Each row is a point. Examples show where two turns around zero, p and q, send a point. Where does a point land after both, in the order given? Backwards means that the second turn is done in reverse. Each puzzle has new turns, and all numbers are rounded.

Turn p:
28 -8 -> -19 22
-49 -12 -> 47 -17
21 20 -> -29 -5
Turn q:
-3 -56 -> -41 -38
-10 39 -> 20 35
-25 26 -> 0 36
19 8 -> 19 -7
19 -16 -> 3 -25
Where do these land?
p, then q: 27 3 -> -9 26
p, then q: -32 -37 -> 43 -24
p, then q: 5 33 -> -33 -2

Turn p:
9 17 11 -> 19 -7 -9
-22 9 36 -> 15 -36 20
5 -11 24 -> -6 -25 -8
8 -15 -71 -> -28 67 -3
Turn q:
-48 -52 14 -> -18 -2 70
17 17 -24 -> 24 8 -23
33 -11 -1 -> -9 30 -16
-2 35 18 -> -7 -31 -24
-29 -24 5 -> -6 -5 37
30 34 -13 -> 16 2 -44
Where do these land?
p, then q: -10 -5 18 -> -13 9 14
q, then p backwards: 31 -9 -61 -> 20 56 -35
q, then p backwards: -24 18 -1 -> -7 6 29
p, then q: 32 7 16 -> 25 26 1
p, then q: 31 2 5 -> 28 15 -1
q, then p: -60 -13 24 -> -29 -59 7

Turn p:
44 -5 -6 40 -> 42 35 24 6
31 20 -46 -9 -> 34 20 -33 -30
-29 6 47 -13 -> -51 -13 21 4
-11 2 -13 16 -> 4 7 -13 18
-34 -23 19 -33 -> -29 -48 3 2
Turn q:
19 19 -16 -41 -> 38 -31 -15 -3
10 15 -13 44 -> 12 36 31 -5
26 2 14 24 -> -3 12 20 -30
-32 -1 -20 -55 -> 12 -34 -40 40
33 -15 -22 -2 -> 13 -24 32 -5
-32 15 40 -13 -> -20 14 -49 -7
-25 -35 19 43 -> -54 27 19 9
Where do these land?
p, then q: -11 23 -18 4 -> 23 9 4 19
p, then q backwards: -37 -48 26 32 -> -18 -45 -54 -8
p, then q: 15 -6 -15 -19 -> 7 -28 4 -2
q, then p: -6 -25 -17 38 -> -37 16 20 19
p, then q backwards: 26 15 47 -13 -> 30 -20 17 41
q, then p: 15 41 -23 -41 -> 57 6 12 -27

Turn p:
-20 14 11 26 -13 -6 -> 30 -8 -17 15 -7 9
39 34 -63 -18 1 -26 -> -45 68 -10 2 -26 16
2 6 -74 -11 23 -24 -> -16 79 6 2 12 4
-25 -2 41 -10 -1 -19 -> 17 -27 -32 -11 13 -22
13 -29 36 19 9 6 -> -4 -41 12 23 13 -16
7 -6 25 -2 26 59 -> -10 -43 34 -15 25 30
-16 -17 23 -4 -45 10 -> 30 -27 7 -15 -29 -21
Turn q:
-18 -43 -31 24 -31 -2 -> -39 33 -16 -5 24 34
-9 44 -5 -75 34 5 -> 7 -37 37 40 6 -67
0 34 16 -8 -35 10 -> 10 -44 15 -1 11 21
24 -29 26 21 36 -34 -> 15 24 -44 -27 -32 -23
-19 -24 41 40 -5 2 -> 29 23 -16 -44 17 20
1 20 -27 -10 -24 51 -> -17 -11 54 17 3 27
0 24 -23 23 4 -8 -> 11 4 -9 32 -9 19
22 -26 2 -15 21 -23 -> -17 7 -21 -11 -21 -32
Where do these land?
q, then p: -15 -10 21 -2 -20 31 -> -18 -24 -4 -26 22 -2
p, then q: 8 39 -1 -25 -3 -24 -> -21 -4 18 39 21 7
p, then q: 25 5 46 -9 42 14 -> -7 57 7 -8 26 -26
q, then p: 15 -10 -24 -47 23 -41 -> 37 41 -24 28 1 -30
q, then p: -21 13 -14 -11 29 -25 -> -4 20 -14 42 2 3
q, then p: 7 -22 -27 55 -34 39 -> 19 -33 17 -44 -5 58
p, then q: -21 -14 -24 45 -42 47 -> 8 -34 10 -60 -39 29
p, then q backwards: 1 0 24 -6 6 -41 -> -5 -7 -2 -16 7 -44

Turn p:
4 -19 19 -6 -8 -14 34 -26 4 -> 23 -29 18 22 -15 7 -16 -7 -12
-18 -4 22 -21 -2 7 0 21 12 -> -7 -8 1 2 13 -20 -28 13 16
-5 4 27 -6 1 -25 -26 1 -10 -> 30 3 -16 9 14 -21 5 1 18
-46 -6 17 -29 -1 -15 -13 -14 -33 -> 43 -16 -22 -19 24 -21 -19 20 -15
18 10 -9 0 29 23 26 -26 18 -> -26 -11 17 16 16 27 2 -24 -25
45 44 -76 30 2 -10 15 25 25 -> -71 18 -30 7 -48 23 50 -21 -9
-24 -1 0 38 -17 29 2 24 -10 -> -10 39 22 -12 -11 -9 -5 35 -9
43 52 -32 25 -4 -3 3 0 24 -> -47 6 -7 24 -17 10 58 -13 -3
-2 -18 11 -5 32 -30 -5 -3 0 -> 23 5 -18 10 6 -4 -19 -32 2
-20 -24 0 -6 -14 3 -24 -15 12 -> 15 -9 17 -31 3 -22 -3 -9 5
4 -12 -4 -8 -21 26 2 21 -16 -> -7 1 8 -19 -6 17 -9 30 17
1 -26 23 -11 3 9 -14 -6 -26 -> 34 1 8 -11 19 13 -14 7 15
Turn q:
-22 -24 29 -12 7 27 -16 -30 -23 -> -6 -28 41 -14 3 -3 2 -25 35
-9 -6 -28 22 16 0 14 -20 6 -> -9 21 12 -24 -15 -9 -17 -3 -21
-9 -19 1 -20 20 18 -39 27 23 -> -9 -13 8 14 3 -10 53 -26 -15
21 -2 -4 24 15 -23 -1 18 3 -> -2 17 -23 15 -30 -10 0 2 -5
31 11 -9 18 -39 15 31 -7 22 -> 50 25 -1 7 10 18 -27 10 -18
-7 -20 -19 16 12 -34 26 7 11 -> -11 26 1 -10 -30 -11 3 33 -13
-14 25 35 -32 -14 9 14 -24 32 -> -9 -7 34 25 37 41 -8 12 1
-17 24 33 11 -15 26 -15 23 -22 -> 11 -40 -19 -4 -3 38 5 -20 16
-16 -8 -18 14 -10 -36 2 -13 -9 -> -15 29 -9 -27 -7 -3 -2 18 15
22 43 11 -38 -8 -27 -13 -16 -12 -> -23 -2 -26 30 46 -1 -21 8 23
20 -24 -30 -2 16 25 -3 36 -30 -> 25 -27 -19 -12 -16 -47 13 -10 -18
Where do these land?
p, then q: -5 -12 -15 -6 27 -8 -50 16 -35 -> -19 3 -7 17 41 -25 -17 -3 -43
q, then p: -9 -18 -25 -7 -17 -6 -16 -3 -20 -> -12 -28 -25 11 -1 -1 -11 -17 -1
q, then p: -5 13 2 -1 17 -13 -25 16 7 -> -2 1 4 -11 -12 -3 -5 6 -35
q, then p: 32 -8 -17 56 -20 10 52 5 14 -> -2 0 -12 -2 0 26 59 32 50
q, then p: -1 -10 10 -10 -25 0 -22 18 -15 -> -22 -12 8 8 -17 14 -12 -24 -5
p, then q backwards: -3 22 -9 -42 -9 14 -22 16 -16 -> -23 16 -9 -26 -21 -22 -2 13 -32
p, then q backwards: -37 4 1 -17 11 9 23 -9 36 -> 6 18 -18 -21 42 18 13 -15 -11
p, then q: 7 1 11 4 -6 -5 -42 -6 4 -> -11 14 11 27 0 -1 -15 21 -15
q, then p backwards: -16 8 25 18 12 20 38 -17 4 -> 5 -36 0 -3 -11 21 41 -6 0
q, then p: -1 22 -1 1 1 -28 -13 -13 -13 -> -19 4 -9 -20 7 -24 2 -9 -16
p, then q: -21 0 28 -38 17 -15 31 4 17 -> -12 27 -7 -15 -27 -23 27 -31 19
p, then q: 57 -22 -12 41 -9 21 48 -28 17 -> 47 -28 37 -10 -5 54 -23 -21 33
